Each row is a point. Any point is a mix of the corners, with weights that add up to 1. It lies inside the corners' shape when no weight is negative. Is each point inside? If not, which corners have a negative weight?
(in the rows, 128 means zero)

Corners:
(1): [115 169 143]
(2): [160  57 132]
(3): [109 111 102]
(4): [152 150 121]
Points:
[116 176 126] -> outside (2)
[151  88 130] -> inside
[161 118 142] -> outside (3)
[138  56 127] -> outside (4)
[123 103 118] -> outside (4)
[165 110 136] -> outside (3)
[115 158 113] -> outside (2)
[143  91 111] -> outside (1)
[142 107 110] -> outside (1)

Corners:
(1): [ 83 153 177 147 164 123 104 119 150 178 107]
(2): [148 112 124 167 139  96 148 151 190 106 144]
(3): [190  86 110 168  57 171  74 120 113 134 125]
(4): [107  54  66 102  72 185  73 129 134 127 170]
(5): [159 102 132 179 116 121 146 145  96 103 176]
(6): [ 97  77 120  95 151  91 114  78 158 137 173]
(7): [162 170  86 136 102  88 134 145 123 147 157]
(8): [ 89 158 160  84 149 141 110 113 141  77 148]
(9): [115 130 157  95 158  77 116 179 170 116 102]
(10): [ 94 101 169 140  85 104  56 138 168 144  90]
(11): [119 108 117 187  94 155 147  89 101 149  98]
(12): [117 159 167 116  75 167 135 129 117 156 114]
Points:
[115 114 131 135 121 120 114 135 148 129 139] -> outside (3)
[116 116 133 125 117 132 111 128 143 117 143] -> inside
[135 102 121 147 108 114 117 126 140 146 130] -> outside (8)
[120 117 132 131 115 137 116 127 128 118 146] -> inside
[136 102 119 139 110 126 112 118 136 131 144] -> inside
[115 111 117 127 111 139 101 127 138 140 142] -> inside
[118 112 128 134 107 137 111 114 133 134 139] -> outside (9)

Corners:
(1): [108 239 140 133 152 157 106 135 125 128 134 135 127 113 114 133 133 148
 152 136]
(2): [118 100 142 147 136 101 122 135 146 152 127 161 140 137 121 117 147  81
 150 139]
(3): [146 120 132 147 163  88 142 156  85 125 130 125 103 124 136 119 117 116
 132 136]
(4): [ 91  90 134 138  59 151 143 123 120 163 133 116 140 134 131 125 149 142
 138 139]
(5): [107  96 141 139 144 138 138 111 158 127 148 119 120 143 110 112 133 143
  83 143]
(6): [131 139 125 155 143 152  98 130 148 109 139 137 142 104 137 133 151 145
 104 144]
(7): [124 119 132 140  91 157 128 122 134 108 158 157 133 141 116 107 150 131
 122 117]
(8): [128 135 125 133 136 136 133 119 146 113 127 112 138 102 133  93 119 128
 129 135]
(9): [113 179 145 137 154 128 110 121 122 161 142 132 113  94 133 137  73 147
 148 111]
(10): [ 92 114 104 151 139 104 112 144 156 146  44 126  88 146 109 127 149 137
 139  90]
(11): [107 122 141 122 146 159 136 249 126 153 139 109 139 129 129 103 141 126
 139 133]
(12): [101 141  82  83 134 151 129 122 151 120 151 140 119 115 132 125 141 135
  75 132]
(13): [141 120  88 145 142 137 126 148 156 157 141 102 134 113  87 102 153 127
 142 140]
(14): [143  78 145 142 143  21 140 138 156 113 142 112 134  65 124 137 158 147
 155 141]
(15): [108  99 128 121 103 144  88 121 121 128 144 113 136 134  70 125 118 117
 112 145]
(16): [ 98 135 124 155 166  33 109 128 108 138 119 133 128 136 125 105  91 146
 129 132]
(17): [130 146 132 109 127 108  99 119 132 135 111 147 127 149 132 131 132 148
 123 120]
(18): [102  88 130 133 141 143 124 119 155 120 152 116 129 136 137 149 127 131
 159 100]
(19): [108  96  94 146 147 101 132 137 131 143  58 116 141 134  53 141 153 146
 137  78]
(20): [ 98  88 108 119 142 148 132 125 142 137 144 133 126 112 107 120 104 151
 160 155]
(21): [104 122 121 145 124 158 136 113 150 115 163 123 128 145 143 160  13 146
 156 130]
Points:
[108 103 117 135 126 107 130 114 136 125 128 132 126 140 106 119 126 135
 135 128] -> outside (6, 9, 11)
[121 117 131 131 132 118 124 132 134 132 137 127 133 117 116 116 149 136
 125 135] -> outside (10, 21)
[120 105 128 140 133 115 126 143 135 131 130 122 128 131 126 121 127 127
 123 120] -> outside (1, 20)
[118 113 130 136 122 145 124 135 138 135 136 122 130 125 114 125 133 130
 137 131] -> outside (12, 16)
[108 125 120 133 134 143 121 131 133 137 131 132 128 134 114 120 119 132
 132 130] -> outside (14)
[126 141 139 132 118 152 118 138 140 130 153 134 127 119 135 115 129 126
 111 153] -> outside (16, 18, 19, 20)

Corners:
(1): [116 149 127 167 141 124 136 147  92 124  89 113 116 149  88 186 116 141
 137 141]
(2): [ 95 124 110 163 117 171 174 137 147 154 101  99 179 165 178 102 141 113
 115 122]
(3): [127 118 140 115 104 183  91 122 126  93 154 125 141  84 108 179 138 151
 103 100]
(4): [129 173  91 184 101 145 153 148 172 134 149 101 142  53 172 147  87  97
 153 101]
(5): [ 87 202 116 116 126 202  82 149 103 124 186 130 116  85  95 106 185 145
 153 102]
(6): [ 97 105 173 120 115 171 141 116 137 150 149 195 168 105 150 156 150 116
  92 116]
(7): [107 168 120  84 177 185 123 120 111  97 117 118 142 176 141 126 107  99
 117 146]
(8): [ 89 109 176 160 148  91 115 148 136 100 138  91 118  60 130 144  94 145
 142  91]
(9): [165 134 106  71 166 147 158  86 151  74 116  58 127 183  96 153 124 114
 170 100]
(10): [155  96 164 124 147 166 166  95 107 131 153 166 110 151 150  78 160 190
  97 118]
(11): [164  92 144  95 107  98 151 116  94  95 110 131  67 104 146 135 119 128
 132 126]
(12): [111 147  86 156 142 107  87  79 172 116 141 103 112 105 141 112  81 149
 196 169]
(13): [ 86 130  98 178 108 108 178 124  87  57 169 101 107  77 146 152 142 130
 110 161]
(14): [143 147 138 113 129 173 113  98 158  90 122 153 168 136 184  99 105 177
 188 137]
(15): [135 108 184  69 122 168 183 139 107 148 121  85 141 170 160 158  72  96
 119 119]
(16): [151 120 135 145 173 119 150 158 109 121 135 121 106 134 182 148 131 179
 154 112]
(17): [146 155 113 114 161 192 113  82 110 146 144  99 189 158  78 105 178 147
 127 166]
(18): [118 194 120 178 109 119  95 135 114 123 161 134 118 121 113 171 151 109
 101 109]
(19): [ 93 166 120  94 152 193  56  93  91  96 145 169 193  85 102 150 104 124
 170  75]
(20): [ 78 129 104  94 125 111 109 136 144  63 171 167 161  70 157 119  68 151
 119 118]
(21): [155 103 163 143 122 125  84 147 121 136 141 181  94 137 107  94 116 104
 158 116]
Points:
[128 148 109 128 136 152 123 118 130 107 142 129 132 122 130 131 135 136
 144 120] -> outside (8, 15)
[114 135 136 135 132 149 122 130 116 122 139 135 139 113 137 134 123 136
 131 123] -> outside (9)
[140 145 137 146 133 137 160 132 147 145 104 107 110 147 160 140 113 126
 153 121] -> outside (3, 13, 17, 19, 20, 21)
[130 132 127 129 125 144 129 124 123 110 138 121 126 110 135 143 124 134
 133 119] -> inside
[109 134 121 127 130 142 133 128 128 108 141 127 145 118 144 129 116 134
 127 123] -> inside
[113 138 132 132 128 147 121 129 120 117 143 133 135 111 138 129 122 135
 134 124] -> outside (9)
[117 140 122 130 130 141 126 124 121 104 136 117 134 113 132 144 118 129
 139 127] -> outside (10)
[120 134 134 126 134 151 129 123 122 115 133 131 136 126 127 146 124 129
 130 121] -> inside

Corners:
(1): [ 98 163 160 121 131  86 158 153 110 133 139  93 143 141 149 131 157 134
 101 142]
(2): [151  78  79  98 122  74  78 140 112 119 124 158 121 147 141  77 132 160
 124 135]
(3): [172 156 106 120 120 120 128 133 105 132 126 129 134 155 113 166 153 129
  65 153]
(4): [ 80 116 141 187 127 116 135 135  88 129 128 109 143 133 133 140 126  83
 100 115]
(5): [157  70  83 114 129  50 126 177 121 116 106 172 196 158 119 109  90 158
 125 125]
(6): [149  42 127 158 128 164 160  94 169  93 184 134 100 134 103  92 121 170
 111  97]
(7): [135 161 115 150 119  98 172 132  98 125  97 135 102 141 157 167 159 152
 132 162]
(8): [116 169 133 121 121 161 159 120  98 130 114 128 137 111 144 110 141 117
 132 137]
(9): [162  77 142 161 179 133 135 126 171 112 140 156  87 109 102  64 108 170
 106 116]
(10): [147  41 135 148 176 159 120  95 176 104 173 113  86 157  53  83 144 177
 161 116]
(11): [120 154 109 155 125 127 126 110 146  92 128  98 140 109 131 150 142 141
 110 162]
(12): [120  82 107 122 139  97  82 128 129 122 132 222 152 189 116 111 117 189
  99 122]
(13): [123 148 162 117  94 114 132 145 145 135 107 132 133 140 156 180 135  75
 117 144]
(14): [147  53 126 135 181 135 139  76 201 128 181 142  85  82  84 112 147 169
 145  75]
(15): [112 155 141 125  89 110 151 119 112 168  86  88  93 131 129 141 120 153
  86 164]
(16): [152 197 104 128  90  80 152 115 118 120 126 132 120 162 127 132 124 119
 115 139]
(17): [156  87 134 121 119  76  78 169 111 133 160 188 151 124 113 106  91 187
 134 111]
(18): [103 157 126 114 128 110 135 126  94 119 119  96 116 143 172 174  91 123
 113 109]
(19): [119 176 104 163 128 140 147 141 136 165 152  99 120 149 158 147 138 131
 134 147]
(20): [141 177 117 156  95 125 141 146 123 130  89 100 152 144 161 152 168 144
 110  96]
(21): [109 169  94 122  86 134 154 184 126 111 113 118  91 123 120 164 145 124
 112 132]
Points:
[129 126 135 140 135 132 117 114 140 125 157 126 124 141 128 119 137 131
 117 117] -> outside (5, 7, 15, 21)
[142  98 117 131 141 126 131 127 138 123 141 137 118 127 113 117 133 170
 117 121] -> outside (4, 13, 16)
[111 146 137 145 113 114 141 139 127 132 128 128 123 123 144 130 141 127
 118 130] -> outside (3, 5, 10, 18)
[125 121 125 134 125 112 137 132 127 125 129 129 125 134 131 122 124 145
 126 126] -> outside (3)
[143 115 112 130 132 112 126 138 125 113 141 153 136 144 117 104 133 141
 124 141] -> outside (14, 15, 18, 20)
[157  26  86 154 156 130  96 122 182 103 184 180 130 116  71  41 122 192
 149  76] -> outside (1, 3, 7, 13, 15, 18)

Corners:
(1): [154  73 102 152 136 152  79  83 110  86 102  92 128  84 122 137 111 155
  86 102]
(2): [119 104 127 136  83 145  99 156 169 168 154 115 138 144 141 135 122 125
 158  80]
(3): [141 168 110 183 169 121 126 132 108 155 123 143 153 159 106 126  86 155
 103 104]
(4): [146 173  90 111 119 163  81 108 154 127  94 126  92  91 123 157 128 162
  93 153]
(5): [ 89 131 106 105 168 151 130  79 106 153  80 154 134 173 113 136  98 130
  98 170]
(6): [153 119 109  89 157 166  87 114 145 107 123 113 152 148 133 118 169  74
 154  85]
(7): [ 94 120 134 159 131 132  93  84 143 113  86 173 134  66  87 129 126 125
 123 104]
(8): [171 143  75 101 119 155 140 165  90  98 100 137 112 124 118 136 135  87
  86 138]
(9): [134 163 130  90 170  94 147 150 174 171  95 119 142  82 150  94 142 169
 112 102]
(10): [150  65 105 140 113  78 121 151 151  89 179 188  64 141 116 134 168  78
 106 136]
(11): [115 137 174 135 161  72  71  82  91 114 182 123 133  81 161  80  72 102
 146 160]
(12): [121  68 137 145 146 120  60 157  84 157 177 158 140  60  93  96 174 133
 107  96]
(13): [142 152 138 140 167 178 149 152 168 142 116  82  76 133 136 115  63 126
 110 126]
(14): [106 112  86 112 185 116 123 174  90 143 150  77 104 155 165 116 172  67
 179  77]
(15): [101 145 112 113  94 123  97  91 119 161 151 172 106 153 143  93 163  96
 133 103]
(16): [141 158 178 123 123 153  55 186 110 169 104  90 128 117 159  87 178 135
 142 104]
(17): [ 91 194 168 146  74 151 156  77 189  67 171  99 173 166 123  96 122 162
 150 126]
(18): [176 163 174 137  87  99 114 132  87  91 189  79 125 126  76  69 140 139
 161 113]
(19): [ 80 153 120 121 150 111 100 106  97  93 130 148 118 157  87 116  91 112
  86  99]
(20): [144 121 134 144 149  86 141  96 182 107 125  91 150  66 102 156 136 116
  72 113]
(21): [115 125 188  85 145 156  90 149  98 136 130 164 105 100 133 159 175 121
 144  86]
Points:
[117 134 134 138 151 120 100 114 138 123 136 131 118 109 134 116 132 122
 121 113] -> outside (2, 5, 8, 18)
[122 129 136 124 134 138 100 123 124 129 121 132 124 115 123 127 135 126
 123 110] -> inside
[123 119 129 133 165 104  99 124 104 138 126 134 106  99 116 115 122 126
 104 119] -> outside (2, 6, 8, 17)
[124 128 136 165 140 122 119 112 148 112 147  90 126 158 122 111  94 117
 144 109] -> outside (4, 8, 9, 12, 15, 21)
[127 135 119 129 129 137 119 130 134 130 131 130 126 144 119 126 135 128
 117 112] -> outside (7, 11)
[119 142 121 124 119 129 105 112 125 136 139 138 119 133 129 110 142 117
 127 111] -> inside
[112 121 124 116 133 139 103 119 139 125 131 128 125 118 136 121 140 110
 127 112] -> outside (3, 18)
[131 128 123 133 148 124 122 122 137 120 129 121 122 116 117 128 116 124
 111 117] -> outside (15, 16)
[121 130 128 118 151 135 101 132 119 134 122 137 119 116 132 115 138 124
 119 112] -> outside (2, 18, 20)

Corners:
(1): [147  93  83  82 113 101  99 122 132 103 182  88 117 167 117 156 117 107
 187 108]
(2): [182 147 141 127 159  99 160 156 127 144 148 156 145 113 190 119 136 160
  53 138]
(3): [113 148 159 149 148 120 131 167 118 101 134 154 108 120 180  82 141 105
 163 120]
(4): [175 135 142  69 185 160 178 172 148 178 111 147 152 102 164 178 131  88
  69 126]
(5): [100 118  83 151  82 196  92  74 175 112 160  93 113 131 160  94 114 141
 159 152]
(6): [182 166 162  85 128 153 189 142 135 141 128 142 112 101 152 129 131 144
  87 162]
(7): [175 125 113 104 114 130 143 176 135 120 170  85 133 165  66 178 142 112
 161  65]
(8): [143 146 132  98 167 147 145 147 142 149 100 140 150  96 144 108 161 171
  71 144]
(9): [144 204 177 107  98 120 110 167  93 104 146 145 144 160 164 120 142 132
 125 129]
(10): [111 176 173 117 151 114 105 114 110 143 145 148 143 176 117 134 106 121
 146 129]
(11): [ 71 114  77 167  84 146  88  94 155 111 143  92  81 189 155 147 118 122
 181 163]
(12): [ 59 112 131 150 132 161 117 114 185 157 126  79 148 107 150 122 109 187
  84 173]
(13): [156  73 119  78 102 117 101 138 131 124 120 106 120 152  83 146 130  67
 142 122]
(14): [106 112 117  96 120 134 115 153 112 117 175 107 144 183  64 145 133  68
 142 120]
(15): [119 173 116 133 114 124 160  86 141 119 112  82 157 133 175 159 126 152
 133 124]
(16): [160 175 177 104 141 152 152 144  72 178 115 112 112 119 140 112 141 155
  86 104]
(17): [ 80 126  77 158 111 139  93 131 162  55 120  46 110 135  99 119 105 126
 154 123]
(18): [133 168 109 110 129 111 167 188 105 170 129 134 117 125 122  95 115 122
 104 135]
(19): [ 91 143 134 122 121 114 114 115 122 152 130 155 133  82 115 125 118 155
  70 142]
(20): [ 99 147 113 117 140 111 118  94 171 129 123  93  98  82 143 110 156 135
 105 140]
(21): [158 181 176 141 180 135 128 179  75 171 135 134 150 116 150 136 151 126
 135 138]
Points:
[123 149 133 121 129 142 133 137 134 136 116 111 125 120 133 122 130 136
 117 133] -> outside (1, 2, 14)
[131 156 139 118 139 134 139 139 128 136 135 115 134 122 138 126 129 142
 111 125] -> outside (11, 13)
[122 140 130 125 132 126 121 139 128 131 136 121 129 132 140 126 130 128
 123 130] -> outside (6)
[143 149 132 108 134 131 139 147 124 144 135 117 135 126 129 131 131 128
 112 128] -> outside (3, 11)
[126 133 111 126 117 127 122 128 147 116 134 103 118 121 141 122 131 136
 131 135] -> outside (4, 10, 14, 16)

Corners:
(1): [174 102 104 147 126 125 115 134 109 167 131 172 135 116 112 104 135 155
 140 143]
(2): [ 95 132 158  74 141 135  68  65 134 107 116  56 110 143 175 185 135 178
 163 135]
(3): [150  76 101 166 133  57 144 152 148 171  67 203  99 161 107  93 111 149
 131 112]
(4): [126  72  75 108 124 123 165 163 152 143 144 156 145 129 128 112 136 150
 115 151]
(5): [ 77  96 116  81 163 165  77 116 107 132  90 129 144  59 125 183 143  89
 126 103]
(6): [201 114 113 133  97 123 217 114  96 166  96 118 135 143 124  99 180 146
 144  68]
(7): [104 121  90 142 101 108 155 126 117 183 123 161 158 131 164  93 157 166
 110  97]
(8): [224 107 113 155 152  83 166 106  98 144 108 165 154 170 145 101 127 118
 121 162]
(9): [ 96 162 115 116 101 149  94  89 131 116 123 121  88 128 140 162 157 156
  97 133]
(10): [ 99 153 109 132 131 109 161 128  89 142 140 176 130 123 109 121 122 144
 144  98]
(11): [ 67 145 126 100 157 146  81 134 138 136 147 133 106 122 185 125 124  81
 145 102]
(12): [116 114 117 169 107 121 147 166 135 119 124 128 161 136 152 113 114 141
 174  98]
(13): [158 143 101  78 105 106 141 147 109 161  97 192  96 169 140 145 113 167
 142 129]
(14): [158 110 111 177 131 100 155 166 132 160 155 202 177 180 114 139 185 133
 160 130]
(15): [ 63 138 172  98 182 157  99 111 141  95  99  75  96  70 208 198  79 113
 156 138]
(16): [ 90 108 132 162 150 165  84 143 157 179 139 103 162 130  94 179  62 150
 172 153]
(17): [ 95  91 154  88 151 142  94 133 101 118 166  71  97 119 194 170  88  99
 106  98]
(18): [141  91  74 121 146 126 116 121 124 143 147 178 150 162 188 132  98 141
 159  87]
(19): [162 126 165 160 120 116  73  99 214 144 129 136 174 135 125 144  67 181
 183 130]
(20): [146 157 136 137 102 150 156 111 102 151 122 183 123 182 126  76 155 184
 119 141]
(21): [160 145  65 105 174 130 105 143  98 148 111 168 143 138 144 106 167 167
  94 100]
Points:
[117 105 123 126 125 129 129 132 124 152 121 139 136 121 135 136 101 150
 154 115] -> outside (8, 9, 11, 14, 21)
[149 119 123 138 140 117 127 135 133 151 131 141 128 133 122 140 113 135
 139 131] -> outside (2, 5, 7, 12, 18, 20)
[143 120 114 129 126 123 142 124 118 152 118 143 133 141 138 127 132 145
 138 114] -> inside
[132 113 115 120 137 123 127 125 129 144 123 140 132 139 145 135 125 140
 132 120] -> outside (1, 12)
[117 116 116 117 137 128 123 130 125 138 131 136 128 130 150 136 125 139
 132 120] -> inside
[123 120 118 137 131 125 128 133 127 147 130 146 142 134 131 134 121 144
 147 119] -> inside
[115 120 115 116 133 132 113 122 128 146 119 144 126 127 140 142 130 145
 133 116] -> outside (8, 12)
[125 125 108 133 130 125 126 130 132 149 112 154 135 134 130 132 129 162
 141 117] -> outside (8, 11, 17)
[148 122 115 141 127 116 148 133 133 150 129 159 132 131 134 104 144 140
 119 125] -> outside (2, 5, 12, 13, 16, 18)
